Each row of a before or after table is a point. The points were changed in one or more steps. Then noise was added and the rows were shuffled. The steps act on columns, c1 being the first. What was done? A step turns or swaps two columns, mirrors them in a line or flattens them onto one, adds a multiple of one to another, or multiplies or shifts one. Angles are multiples of 10 degrees, from the lower column toward the higher: turns from -170 to 170, lines from 10 to 170 but not 90. Use the fewest steps. Two steps may share a column if one is a turn and the other turns, adds or multiplies; they go together, in the order done. Otherwise the lowest column goes first.

Before, 11 rows:
[[-0.21  0.32  0.08]
 [ 0.34  0.11  0.40]
 [-0.12  0.22  0.44]
 [ 0.40  0.46  0.43]
 [ 0.14  0.42  0.48]
 [ 0.12 -0.07  0.43]
 [-0.16  0.40 -0.25]
 [ 0.08 -0.07  0.33]
 [-0.16 -0.38 -0.36]
 [ 0.31  0.19 -0.42]
 [ 0.12  0.48  0.06]]
After (11 x 3):
[[ 0.41  0.47  0.33]
 [ 0.13 -0.05  0.36]
 [-0.17  0.40 -0.37]
 [ 0.29  0.21 -0.54]
 [-0.14  0.24  0.35]
 [ 0.14  0.44  0.38]
 [ 0.14  0.48 -0.07]
 [-0.15 -0.38 -0.47]
 [-0.21  0.34  0.00]
 [ 0.07 -0.07  0.22]
 [ 0.36  0.09  0.30]]
Steps: shift c3 by -0.10

Before (13 x 4):
[[ 0.24 -0.26 -0.41  0.49]
 [ 0.31  0.08  0.41 -0.09]
 [ 0.22 -0.12 -0.14 -0.19]
 [ 0.39 -0.39 -0.20  0.21]
 [ 0.07 -0.01 -0.18  0.46]
 [-0.46 -0.37 -0.27  0.13]
 [-0.21 -0.14 -0.16  0.07]
 [-0.41 -0.08  0.18  0.30]
 [-0.11 -0.35 -0.24  0.18]
 [-0.09  0.10 -0.14  0.25]
 [ 0.20 -0.08  0.32  0.06]
 [ 0.53 -0.08  0.04 -0.01]
 [ 0.30 -0.28 -0.40  0.30]]
After, 13 rows:
[[-0.40 -0.08  0.36  0.30]
 [ 0.54 -0.08  0.06 -0.01]
 [ 0.28 -0.29 -0.81  0.28]
 [ 0.22 -0.11 -0.25 -0.19]
 [-0.47 -0.36 -0.55  0.12]
 [-0.10  0.12 -0.28  0.24]
 [ 0.24 -0.25 -0.82  0.49]
 [ 0.08 -0.03 -0.36  0.46]
 [ 0.31  0.09  0.81 -0.10]
 [-0.22 -0.12 -0.33  0.07]
 [ 0.19 -0.07  0.65  0.05]
 [ 0.38 -0.40 -0.38  0.21]
 [-0.12 -0.35 -0.47  0.16]]
Steps: multiply c3 by 2

Before (8 x 6):
[[-0.17  0.34 -0.03  0.01 -0.04  0.31]
 [-0.35 -0.02 -0.07 -0.17  0.85 -0.36]
 [-0.12  0.33 -0.37  0.43  0.12 -0.21]
 [-0.36  0.15  0.01  0.42  0.30 -0.38]
 [ 0.38 -0.27  0.02 -0.35 -0.09 -0.01]
 [ 0.39 -0.31 -0.39  0.63  0.15  0.26]
 [-0.48  0.01 -0.25 -0.02  0.35 -0.40]
 [-0.18 -0.40 -0.01 -0.41  0.21 -0.16]]
After, 8 rows:
[[ 0.09 -0.22  0.02 -0.35  0.34  0.02]
 [-0.10  0.37 -0.33  0.43 -0.11 -0.19]
 [ 0.06  0.32 -0.06  0.06 -0.15  0.30]
 [-0.13 -0.31 -0.40  0.64  0.40  0.26]
 [-0.38 -0.03 -0.20 -0.04 -0.47 -0.37]
 [-0.32  0.19  0.00  0.40 -0.37 -0.38]
 [-0.84  0.03 -0.12 -0.19 -0.33 -0.36]
 [-0.19 -0.39 -0.05 -0.43 -0.14 -0.16]]
Steps: turn c1 and c5 by 90 degrees
